Every row gives one point. A path goes straight from each point to the next, and from the last back to the first. The post is the endless flat space through its rows: a point in 2 columns, a line in 3, a plane in 4, and so on, so that a path can go around it. How many times does the path go around the post? Going back the other way cancels.
In the rows, zero is written as 128.

Post, one row:
[[116 147]]
Path:
[[196 149]
 [159  92]
 [103 109]
 [ 61 147]
 [118 203]
 [175 167]
 [139 131]
 [101 113]
 [ 56 138]
 [ 68 199]
 [133 164]
 [158 137]
 [119 123]
 [ 61  98]
 [ 62 165]
 [124 190]
 [178 172]
 [162 154]
 [134 186]
 [ 79 198]
 [ 65 122]
 [109 123]
 [136 137]]
Times around: 2

Post, 7 rows:
[[161 145  66 102 161 152 111 173]
 [104 106  54 122  88  52 106 181]
 [104 115 177 150 133 198  80 124]
 [115 137 170 107 134 146  82 101]
 [154 104 181 125 123  76 153 109]
 [ 93 117  46 193  68  22 133 114]
 [110  88 133 158 145 139  42 121]]
Path:
[[ 67 101 154 142  52 128 155  40]
 [133 118 121 161 110 130 110  83]
 [180 124 182 155 117  75  96 135]
 [ 90 209 183 134 146 139 116 122]
 [115 154  13 221 136 116 161  98]
 [102  80 118 108 120  53  94 116]
 [110 135 185 154 170 132 152 129]
 [128 148  32  94  91  22 120 183]
 [140 151 126 174  96 122  69  44]
 [157 103  94 129 161 186 109 165]
 [ 39  81 136 106 105 125 144 164]
 [ 97 123  98 182 121  78 179 111]
 [108  78  99 113 125 136 171 152]
 [223 102  53 134 130 153 106 145]
 [135 189  81 113  71  66 122 145]
 [140  99 173 211 136  63 107 124]
 [ 67 144 108 125 133 100 146 165]]
Times around: 1
